Each row of a before or after table is a point. The points were changed in one or more steps. Then noise was added and the rows were shuffled. The steps act on how far a point lies along the listed directions, d1 being the first. Write out the steps. A step turns or swaps two directions, mirrors them in a line or flattens them onto one, adds a multiple of one to another, or multiplies one. Angles are multiples of 10 degrees, from the lower direction toward the higher: turns from -170 to 170, lines from 10 to 170 but not 90. Use the fewest steps. Two steps may share a direction if one is a turn and the other turns, adds or multiplies; they go together, in the order done. Otherwise the lowest direction goes first.
(in the rows, 128 means zero)

Directions:
(1): [187 117]
(2): [117  69]
Before, 10 rows:
[[157 124]
 [118  64]
 [129 122]
 [131  52]
 [ 92 133]
 [130 113]
 [118 142]
 [119 111]
 [127   7]
 [156 138]]
After (10 x 2):
[[120  98]
 [135 126]
 [241  84]
 [188 116]
 [136 163]
 [143 120]
 [148 131]
 [195 100]
 [116 142]
 [106 105]]
Steps: swap d1 and d2

Directions:
(1): [145 165 116 152 180 203]
(2): [117 190 185 126 166  83]
Before, 9 rows:
[[118 190 164 121 167 110]
 [137  63  78 120  90 127]
 [110 143 173 101 103   7]
 [151  53 101 152  73 156]
 [127 173 148 154 165 113]
 [115 102 110 138  87 119]
 [134  93  85 146 120 189]
 [131  92 106 116  72 126]
 [132 124 134 115 127 139]]
After:
[[128  96 113 112  74 115]
 [134 165 125 157 169 150]
 [102 123 162 120 109  57]
 [127 175 128 133 175 176]
 [131 126 140 112 128 133]
 [136  68 150 133  66  70]
 [115 103 112 140  90 114]
 [160  97  47 147 130 225]
 [125  73 103 105  86  75]]
Steps: swap d1 and d2

Directions:
(1): [133 173 164 244 130 119 126 129  99 169 136]
(2): [120 197 113  78 168 153 105 171  77 182  84]
(3): [138 205  52 120 111  63 138 103 148 123 173]
(4): [113  92 135 125 181  31 158 107  75 123  88]
Before:
[[135 143  89 123  88 104 114 117 161  95 177]
 [109 177  74  56 133 100 132 142 127 113 144]
 [161 136  98  93  77 227  98 159 206 120 195]
 [123 166 114  79  77 201 107 153 193 140 163]
 [131 160  94  38 126 189 119 162 122 156 116]
 [121  85 205 242 106 184 122 131 108 121 115]
 [137  68 192 119  75 228 110 138 167 100 143]
 [130 164 132 177 116 210 121 142 142 134 140]]
After (8 x 11):
[[135 139  89 101  69 143 105 126 179  88 186]
 [126 208  92 119 156  93 143 137  73 179 112]
 [122 125 134 133 122 221 121 145 143 125 125]
 [121  65 208 198  90 239 112 143 138 105 116]
 [125 195 109 116  81 168 113 146 179 149 174]
 [150 171 183 229  43 222 101 135 171 142 187]
 [104 179  77  75 148  64 142 134 106 117 140]
 [169 188  88 149  67 217  94 154 204 141 214]]
Steps: mirror d1 and d3 in the line at 120 degrees; add 1 times d2 to d4

Directions:
(1): [ 72  89 127 173 159 188 163  82  52 100 121 155  58 139 151  88 171 161]
(2): [ 65 153 156  84 211 126  83  92 159 195  93 113 124 136 212 143 113 137]
(3): [117  48  57  73 144 180 167 114 166 179 117 190 152 121  92 108  86 105]
Before (11 x 18):
[[ 90  79 126  90 144 143 140 128 132 144 119 156 128 130 128 130 112 122]
 [112  93  83  99 137 136 132 117 144 159 117 154 150 115 120 117 108 115]
 [ 89 116 132 124 166 143  97 117 129 164 118 130 100 151 167 106 132 135]
 [167  75  70 100 109 153 204 161 131 149 143 190 153 113  40 103  96  76]
 [ 71  99 125 130 185 154 143  80 121 133  88 151  86 132 146  79 150 150]
 [140 121 117 134  98 121 139 138 113  80 169 125 119 113 100 126 126 127]
 [132  37  45 110 117 186 171 134 136 136 129 194 159 136  60 107 112 102]
 [102 100 114 101 153 146 108  84 170 168 110 123 113 141 124 121 127 146]
 [117  35  65 136 102 199 225 117  79  86 151 195  74 123  67  88 160 137]
 [218 234 198 166  65  36  81 197 127  54 146  61 166 117 105 176 149 131]
 [206  78  47 136  42 131 199 186 118  91 155 178 148 103  22 100 116 108]]
After (11 x 18):
[[248 172 139 160  25  65 129 211 131  43 160 109 182 109  33 155 133 113]
 [ 90 133 121 102 161 117 101 110 142 164 110 125 140 121 165 130 120 127]
 [ 50 169 192 153 189 129 120  89  68 103 119  97  39 141 223 133 194 180]
 [ 65 177 173 125 205 113  61 105 127 161  96  93 123 156 218 154 146 144]
 [109  75  95 119 142 162 127 126 131 159 126 158 110 146 126  93 121 124]
 [ 80 104 146  93 159 130 123 124 128 149 115 137 122 134 153 139 117 130]
 [124 153 148 139 118 103 112 132 111  85 161  99 109 118 136 137 136 137]
 [123 246 206 154 149  45  68 150 107 116 117  53 105 126 213 158 157 160]
 [ 79  86 113 130 177 161 153  81 122 131  90 161  89 130 130  75 145 146]
 [105  95 110  99 151 149 112  86 171 166 112 127 112 142 118 117 126 146]
 [ 98 217 205 116 198  81  91 132 121 170 111  86 116 136 201 152 131 122]]
Steps: swap d2 and d3

Directions:
(1): [ 85 132 249 127 101 122 105  86  96 137 109 150 149  88 147  96 152 192
 165  54 161 120 130 136 148  84  99  73  74  96 132  58]
(2): [ 90 112 152  78 217 125 144  56 122 139 132 121 119 118 106  89 110  82
  49 211 168 106 146 109 146  65 177  53 125 155 155 131]
(3): [ 87  81 134  95 107 176 151 125 137 134 176 120 132  78 142 142 118  52
 194 124 164  88 216 193  65  93 130 153 184  63 103 131]
(4): [112 157 123 145 140  90  84 114  92  80 125 117 173 132 112 147 162  70
  45  70 132 208 243 134 145 131 146 192  97 125 135  99]
(5): [154  72 152  72 127 167 128 143 161 167 107 133  39 134  86  94 129 125
 171 134  63 159 165 106 112 117 185 193  52 169 143  58]
Before, 9 rows:
[[151 134 113 149 154 130 152 117 101 129 147 132 129 140 111 131 115 104
   94 177 119 120 125 106 123 132 158 142 150 137 125 164]
 [ 53 188 211 144 141  97 117  66  98 134 137 133 173  80 158 115 152 189
   95  88 200 106  77 137 161  86  81   7 124  78 144 135]
 [123 155  85 122 174 114 130 111 139 131 137 105 141 131 112 143 117 112
   84 168 151 131 134 104 147 121 149 123 146 150 148 153]
 [128 102 124 115 140 161 135 141 126 148 128 125 110 115 131 130 123  98
  150 144 137 134 144 127 130 129 135 155 131 145 124 103]
 [142 114  99  91 146 138 185 136 150 180 124 139  68 130 118 103  92 168
  156 216 113  57  34  99 118 101 142  56 148 159 151 140]
 [120 135  84 135 158 103 140 115 125 122 150 127 139 155 118 122 122 100
   76 159 146 116 145 123 134 118 147 119 131 134 144 141]
 [129 116 110 101 163 138 137 106 134 132 133 119  92 132 111 131 125  82
  101 156 115 144 168 146 121 129 154 144 142 135 130 122]
 [155 119  85 165  64 129 109 206 134 108 129 122 139 111 155 158 129 144
  188  58  99 158 118 145 103 196 101 190 173  98 113 138]
 [105 142  84 146 139 109 148 121 116 111 150 105 172 123 145 149 124  83
  109 157 182 117 120 126 115 131 123 102 195  86 112 164]]
After (9 x 32):
[[132 142 133 167 120 132 147 119  88 120 158 137 160 120 135 145 122 115
  126 134 143 105 133 134 111 130 124 136 170  95 109 167]
 [107 140 114 130  94 118 147 143 108 129 144 135 144  99 140 145 129 124
  157 102 144 102 155 155 103 105 108 125 158  91 127 114]
 [151 155 112 154 165  78 102 136 114 110  89 127 136 145 125 106 121 182
   55 134 111 170  44  68 182 166 136  82 120 180 161 139]
 [102 135 149 125 141 130 135  91 112 126 138 129 135 108 145 133 129 117
  125 119 158 114 144 167 127 117 109  93 161  97 119 128]
 [149  89  63  76 130 179 148 178 196 169 151 105  23 128  84 136 127  71
  160 158  59 162 175 132  73 147 186 230 114 141 138 131]
 [115 126  90 145 118 119 147 134 128 123 166 129 151 135 138 137 124 104
  134 131 155  96 149 152 109 124 121 131 155  96 125 145]
 [113 148  90 135 124 134 132 133 140 128 156 106 159 108 138 163 122 113
  151 124 163 111 149 144 118 128 115 142 177 100 124 157]
 [127 127  57 129 156 117 155 133 135 121 147 100 140 138 124 143 118  69
  100 188 154 130 122 111 111 137 152 129 184 116 119 164]
 [107 124 156 129 146 139 129 113 104 139 123 129 142 110 144 124 129 121
  125 131 167 127 126 123 152 117 116 105 129 134 125 103]]
Steps: swap d1 and d5; swap d2 and d3; multiply d4 by 0

Directions:
(1): [ 76 198 186 147 174 162 187 100 166 108 116 132 106 139 151 188 101 190
 118  69  70 115 175 118 179 116 150 183 102 144 119 213 189  84 138 115
  41 151 189  67 136 168 184 115  39 101 142 200  74 153 184 175 112 137
 145 202 132 130 136 113 162 116 160  82]
(2): [167 142 189 146 164 137 139 126  76 134  46 159 113 120 123  45 130  48
 156  58 102  64 130 120 101  41  90 148  94  97 174  37 156 119 152 121
 143  81 131 137  95 158 195 192 103  95 114  70 152 161 125 197 137 103
 132 203  46 128 196 104  79 160 128 167]
Before:
[[120 110 118 123 118 127 117 127 134 132 143 124 120 135 136 139 123 141
  127 143 131 150 123 132 126 148 146 128 127 135 116 156 127 136 115 128
  132 138 131 129 139 109 110 128 154 143 136 140 125 122 131 117 120 138
  127 105 155 127 103 129 145 119 125 119]
 [126 157 167 146 149 147 142 106 124 121  98 139 117 117 129 121 125 122
  132  78 103 113 142 121 134  93 106 152 109 129 140 115 164 112 144 120
  111 114 140 100 125 151 162 143  91 114 126 121 119 150 134 168 130 121
  134 168 101 125 153 118 122 133 130 131]
 [ 81 156 129 133 145 153 152 117 172 119 153 122 122 141 144 190 113 196
  102 117 117 141 144 135 162 150 149 142 126 152 105 206 142 105 122 130
   77 163 155  70 139 125 133  91  95 129 129 177  90 136 154 139 124 118
  138 133 146 120 107 136 159 117 143  80]
 [135 151 129 124 136 128 136 134 139 126 128 127 108 134 123 123 141 118
  122 126 125 127 135 127 124 119 122 130 128 123 127 126 136 118 129 122
  123 124 131 123 118 131 143 134 125 126 123 130 132 131 126 137 126 126
  136 136 112 115 132 126 129 127 143 125]
 [136 145 151 138 140 137 142 130 122 134 116 146 120 115 135 131 123 123
  132 109 114 112 136 131 126  99 125 143 109 117 137 121 140 112 131 125
  115 123 148 123 125 152 155 133 114 110 139 128 118 141 138 164 135 130
  134 150 115 116 146 133 118 136 142 132]
 [124 145 153 146 143 133 140 130 129 121 108 125 114 127 131 126 129 129
  130 102 102 107 133 132 130 101 132 142 111 123 141 123 147 114 140 134
  104 123 151 109 121 143 153 141 115 110 120 123 113 140 140 144 129 123
  137 167 111 121 144 124 123 122 131 130]
 [ 83 160 140 134 140 138 151 111 176 104 164 127 113 135 149 190 104 199
  110 118 109 126 161 130 172 154 155 164 126 146 107 210 151 110 138 122
   69 156 168  95 150 129 134  99  80 120 139 196  84 132 173 146 104 142
  136 138 155 129  99 111 166 111 147  92]
 [129 117 135 129 131 111 139 126 117 134 121 129 128 126 131 116 124 118
  131 116 122 120 135 133 125 115 128 123 130 130 131 121 125 130 134 122
  132 118 140 121 126 127 129 135 131 122 127 126 128 129 119 136 124 127
  128 132 113 117 131 128 127 136 134 125]
 [134 135 131 129 120 122 126 117 123 141 104 143 128 129 127 114 127 113
  128 118 131 119 127 121 124 115 130 128 126 128 139 121 130 121 126 124
  130 131 127 127 122 128 130 144 129 122 127 122 132 144 130 132 130 128
  137 133 118 135 146 124 129 132 124 132]
 [109 138 123 127 127 128 140 133 149 130 148 119 137 145 138 174 121 164
  122 133 129 155 134 128 153 151 143 135 137 147 114 176 132 106 118 128
  104 151 141 111 139 118 128 112 110 138 134 156 106 129 139 126 123 140
  127 131 163 120 117 134 143 111 133 105]
 [142 112 123 129 121 122 120 136 114 143 115 139 127 126 130  99 133 108
  133 136 135 121 119 129 111 121 111 117 126 116 135  97 123 135 128 131
  153 108 109 140 136 123 131 156 146 130 126 100 156 134 122 128 140 117
  126 130 109 121 144 128 113 138 123 149]]
After (11 x 64):
[[118 154 155 142 144 147 140 108 135 121 116 134 119 119 130 137 122 137
  127  92 108 126 141 123 140 110 113 147 113 133 132 134 161 115 140 122
  109 126 140  98 132 146 149 132  97 118 128 134 115 146 135 154 128 126
  133 153 117 124 139 121 132 127 130 121]
 [133 135 133 130 120 121 126 117 122 141 103 142 129 128 127 113 126 113
  127 118 129 118 126 120 125 115 130 130 124 128 139 120 130 122 127 124
  131 132 127 127 121 129 131 144 129 120 127 121 132 144 132 134 130 129
  137 134 118 136 147 122 129 133 124 133]
 [103 136 112 125 122 127 140 134 156 130 161 115 140 146 139 188 122 176
  117 143 133 166 133 128 158 167 150 133 141 152 108 189 128 108 115 129
  103 159 140 109 144 115 116 102 116 143 136 164 104 123 138 115 121 145
  127 119 176 121 106 137 151 106 133  98]
 [120 143 141 142 137 132 138 130 136 119 119 119 117 128 134 139 130 139
  126 113 105 116 133 133 134 112 139 139 115 126 134 136 140 116 138 134
  101 128 150 109 127 137 143 131 120 115 121 132 109 135 139 133 127 128
  138 155 122 121 132 128 131 116 131 125]
 [ 66 150 106 126 132 151 148 118 193 118 182 109 128 144 146 221 112 223
   92 141 128 165 144 135 172 183 162 134 140 163  89 238 132 109 114 133
   72 181 154  67 150 113 111  69 104 142 132 198  80 126 155 115 119 126
  137 105 175 122  84 145 177 104 144  64]
 [ 66 155 115 126 124 135 148 112 197 101 198 113 120 137 153 225 102 235
   98 148 121 154 161 133 184 191 172 156 140 159  87 249 140 113 126 123
   64 175 169  91 164 115 105  73  91 133 145 220  74 118 174 118 100 152
  135 109 191 128  70 120 186  97 148  76]
 [129 116 136 127 132 111 139 127 116 134 122 130 129 125 130 116 123 118
  129 116 121 119 136 133 125 119 129 122 129 131 133 120 126 130 133 121
  132 117 140 122 127 128 131 135 131 122 126 126 128 129 119 138 125 127
  128 132 111 116 132 127 126 135 133 125]
 [135 149 126 124 135 127 135 136 142 126 130 126 107 135 122 125 140 121
  121 129 127 129 134 126 124 123 124 129 129 124 125 130 134 118 129 123
  122 126 133 124 119 130 141 133 128 128 125 133 131 130 124 135 126 128
  137 134 114 116 127 125 129 126 143 124]
 [121 111 119 122 119 128 117 126 133 132 140 124 118 135 135 137 124 139
  127 143 130 148 122 131 125 145 144 129 127 136 117 154 126 136 114 128
  133 137 132 129 139 111 111 130 154 142 134 139 126 123 131 120 119 136
  127 107 153 126 104 129 144 118 126 119]
 [132 143 144 136 135 136 140 130 129 133 127 141 121 116 137 142 124 134
  129 118 118 120 135 132 129 109 131 141 115 122 132 134 136 114 129 127
  114 129 148 122 129 148 146 124 119 114 139 133 115 137 138 154 134 134
  133 142 125 115 137 137 124 131 142 128]
 [146 116 133 131 125 126 122 137 106 146 101 143 125 124 130  85 136  97
  136 126 129 112 120 129 107 109 106 120 121 111 141  82 129 135 133 131
  156 100 109 142 132 127 141 167 144 127 125  90 160 139 123 139 142 114
  128 142  96 121 156 124 105 142 124 153]]
Steps: add -0.7 times d1 to d2
